Rows are points. To make a cloud, some directions were put in groups of two or more. Within a group, all points are equally far from the middle, so they leave a hole (a ring in 2 directions, a hollow ball in 3). The other directions are filled evenly. Then the cloud was stretched, turned, moved and blurred a little. Count the holes, and give their numbers of directions, smallest first.

Cloud (22 x 3):
[[ 11.2 -28.5  -7.7]
 [  5.4 -17.6 -24.4]
 [-15.4 -29.5  13.6]
 [-31.1   9.2  12.2]
 [-30.4 -18.2   7.8]
 [  0.9  26.3   5.1]
 [-34.0   5.7 -10.3]
 [-30.1  -2.7 -19.1]
 [ -1.1  26.8  -4.6]
 [-32.7 -10.9  10.5]
 [-15.0  -3.3  29.4]
 [  3.5  -4.1 -29.0]
 [  1.8 -25.7 -19.4]
 [-35.3  -7.6   3.2]
 [-35.8  -1.6   1.7]
 [  1.2  25.3  -9.9]
 [  2.7  25.9  -4.0]
 [-18.6 -20.8 -21.0]
 [  1.9   9.3 -27.0]
 [-29.7   0.9  18.2]
 [ -3.6  11.1  27.1]
 [ -1.2  26.3  -8.2]]
Holes: 1 (3)

Cloud (27 x 4):
[[-13.6  24.8 -24.5   9.7]
 [-24.7 -19.8   4.8   2.5]
 [-12.1 -21.2  15.8  -7.0]
 [-28.7  14.4  -2.9   7.7]
 [ -2.6 -22.1 -34.1 -17.2]
 [ 11.3  -8.0 -24.9 -30.1]
 [ -1.4 -20.3 -15.1 -26.2]
 [-21.8   0.3  25.0 -31.1]
 [-28.8  16.2 -23.3  22.4]
 [-14.7 -18.4  -4.3 -29.5]
 [ 10.4  22.0 -36.4 -28.7]
 [-10.3 -31.1 -31.3  12.5]
 [-31.4  10.0  -0.2  13.7]
 [-17.5 -12.8  20.1 -21.7]
 [-17.3  25.2  14.9   1.8]
 [-27.6  -2.5   1.9 -28.6]
 [-30.6  -1.7  -3.7 -19.9]
 [-34.1   7.9 -11.4   5.1]
 [ -0.7 -20.8  12.0 -16.1]
 [  7.9 -15.6  -7.6 -21.5]
 [ 21.0  20.7  12.3 -11.4]
 [ 13.8 -12.0   1.8  -3.9]
 [-20.8  21.6  21.9  -7.0]
 [  4.8 -18.1 -31.9  11.8]
 [-24.4  16.4  17.1   5.2]
 [ 15.9   8.9   5.0  21.4]
 [-34.5   5.0 -11.4   3.3]]
Holes: 1 (2)

Cloud (76 x 8):
[[ -5.2  -0.3  12.4 -31.4 -11.4 -17.2  -4.3 -18.5]
 [-13.9  27.6  30.1   2.0  21.5   6.9  -4.8   3.5]
 [  7.4  -2.7  -2.3  51.4   7.5   7.8  -1.1   9.4]
 [-32.9 -22.2   7.8  -6.4  10.8  25.6   1.4 -14.1]
 [-30.5   6.0  -5.7   7.0  14.9 -25.6 -24.3  32.0]
 [ 10.5  12.3 -12.7   8.7  37.0 -31.5 -16.6  -2.6]
 [ 21.6 -13.0  32.6  18.7  25.0  -0.3 -15.0  15.9]
 [ 24.5 -11.2   3.0  32.0 -15.7  -4.2  19.5   2.0]
 [ 21.3 -18.0   7.6   9.4  27.8 -39.6  -5.4 -20.6]
 [ -1.9 -22.0 -16.7  -2.3  10.4 -20.9  13.9  19.7]
 [-36.0   7.2  -2.0   6.7  16.5  -6.8   9.2  14.0]
 [-20.8   8.9 -13.1  17.4  22.6  -7.9   5.0 -29.8]
 [-42.2 -11.9  13.2  19.8  17.8 -31.8   1.3 -22.9]
 [  5.3  23.3   4.4 -12.7   3.1 -26.2  21.2 -21.7]
 [  0.5  -5.6  -9.8 -11.7  19.0 -18.8  -4.2  13.1]
 [  6.1  -5.4 -20.8  13.9  23.8  -6.3  15.2 -18.0]
 [-11.1  19.8   2.3   2.0  37.0   8.3 -16.3  24.1]
 [-37.2   3.6  18.3  13.6   0.6  17.8  19.3 -22.4]
 [  2.6 -18.1 -29.0  -1.2   5.4 -29.0  12.1  14.5]
 [ 13.2   4.4  26.1  35.5  25.8  12.2  12.0 -17.9]
 [ 18.9 -28.1  15.9   5.2  11.8  -8.0  12.5 -24.3]
 [-21.9   1.5  20.6  42.2  25.1 -28.6 -34.0 -20.5]
 [-21.0   9.6 -26.9  -3.8  -5.2   6.5   4.2  -8.4]
 [ 13.4  15.1  -8.7   1.5  21.8 -30.1  16.7 -24.6]
 [ 11.0 -25.6 -12.6  34.3 -23.5 -15.6  15.5  11.5]
 [ 27.8  -4.9  17.4  13.4  16.7 -30.4 -17.2  17.4]
 [ -6.4 -19.3 -15.3  35.1  19.7 -14.7  -1.4   7.8]
 [ 27.5 -13.4   9.3  12.3   7.4 -30.4  13.6  19.8]
 [ -6.0  23.5  -9.6   7.1  37.8 -24.4 -17.2   4.0]
 [-18.7 -21.8  -8.4  23.0  -6.1  21.5  -4.8 -32.0]
 [  0.3 -12.0 -15.2  32.8  -4.0 -20.0  19.0 -21.1]
 [-26.0   3.3 -22.3  11.2   1.5  -7.9 -34.0 -36.2]
 [-32.2  -6.2  13.6  -9.3  39.2   1.9 -32.8  -6.4]
 [-30.2  -2.3 -17.2  12.8  15.2   0.8 -12.2  -2.1]
 [-15.5 -11.5  40.0  29.9  13.6  14.2   6.7 -27.3]
 [ 11.3   3.7  28.6  -4.2  -9.5 -12.5  -3.8   3.2]
 [ -6.8  -7.8  36.1  11.6   6.0   6.6 -20.5  32.0]
 [ 25.2 -17.6   8.0  27.7   6.7   3.9 -13.4  22.5]
 [-21.4  14.9   4.8  -5.6  -5.8 -34.6 -10.2  20.8]
 [ -3.8  21.9  21.3  -1.8  31.3   6.7 -10.0  27.5]
 [-35.3  -9.2  -9.2  21.5   3.9  -5.1 -11.8  10.7]
 [-30.6 -13.4   7.2  -3.7  23.1   8.8  -6.5   4.9]
 [-11.4  16.8 -10.5   8.7  47.1 -36.3 -18.1 -15.9]
 [-19.4  11.0  35.9  15.7   8.9 -24.9 -21.3  26.7]
 [-15.9 -13.5  16.2  17.3 -17.3 -18.5 -36.3  28.3]
 [  4.1 -35.2  -1.3   3.6  -9.8  -3.4 -10.4 -14.0]
 [ 19.6  -0.9   4.5  15.8  38.9  16.7 -17.9 -17.5]
 [  6.2 -30.2  -4.5  14.9  -6.0   4.5 -28.5 -16.4]
 [ 33.4  18.4  10.8  17.3  -7.8  21.9 -18.5   6.3]
 [-31.0  14.4  24.5   7.0   7.9 -30.3  13.9 -15.9]
 [ 25.6  -5.5 -17.8   7.1   6.7 -18.8  -6.3  17.4]
 [ 24.9   1.3  33.2   8.6  34.4   7.7  19.9 -18.9]
 [-17.0   3.7  57.0   5.4  28.1   0.4   6.4 -13.3]
 [  5.5  -8.7   0.9  39.3  -5.7 -24.4 -17.2 -13.1]
 [  1.3  13.8  18.4 -10.0  32.2 -43.0   7.8  16.1]
 [-12.3  -9.5  15.7  31.4 -24.0  18.5 -13.4 -20.7]
 [  1.7   9.8  16.0 -14.9  -2.0 -19.8  -9.2  10.8]
 [-33.0  -5.1   0.0 -10.2  24.8   9.5  -0.3 -12.4]
 [  3.8  24.8   1.3  -7.3 -10.5   5.6 -14.6  22.2]
 [ 10.1   6.2   0.2   1.3  40.5  -9.7   5.0  29.5]
 [  7.1   9.8  13.4 -11.6  -5.1 -11.5  25.2  18.2]
 [-24.9  18.7   6.7 -13.4   1.2  -2.6 -31.1  -9.9]
 [ -6.0  20.4 -12.3  17.1  20.5 -24.6 -31.4 -30.7]
 [  7.0  -1.5  39.8  30.0  21.3 -24.1   7.5  -8.3]
 [  3.6 -30.8   8.4   0.9  -2.6  -0.1  -2.1   6.1]
 [-21.2 -24.1 -15.5  12.4   6.8 -20.3 -18.9   6.0]
 [-14.0  -9.8  28.5  33.3   2.3 -18.9 -16.7 -13.9]
 [ 24.4   2.4  20.8   0.7  34.9 -19.0 -21.7 -19.8]
 [ 15.2  16.2  46.1  13.1  31.0   5.4 -19.4 -14.1]
 [-32.8  -2.8 -13.6 -11.8  -7.4  -7.3   7.6  -8.7]
 [  1.8 -21.7  21.4  16.8  14.0   5.4 -36.3  32.3]
 [  9.3  31.8 -16.9  30.1  -8.8   4.8 -23.5   5.0]
 [ 28.3 -10.3  -6.3 -11.2  -4.3 -18.0   6.1 -33.5]
 [  9.2  -8.1  -7.0 -15.2  13.9 -13.4 -13.8  -0.1]
 [-36.7 -13.9   6.3   7.5 -14.0  -1.1  11.7  -5.8]
 [-16.5  15.6 -14.2  44.9  13.4   0.9 -18.0  14.0]]
Holes: 1 (4)
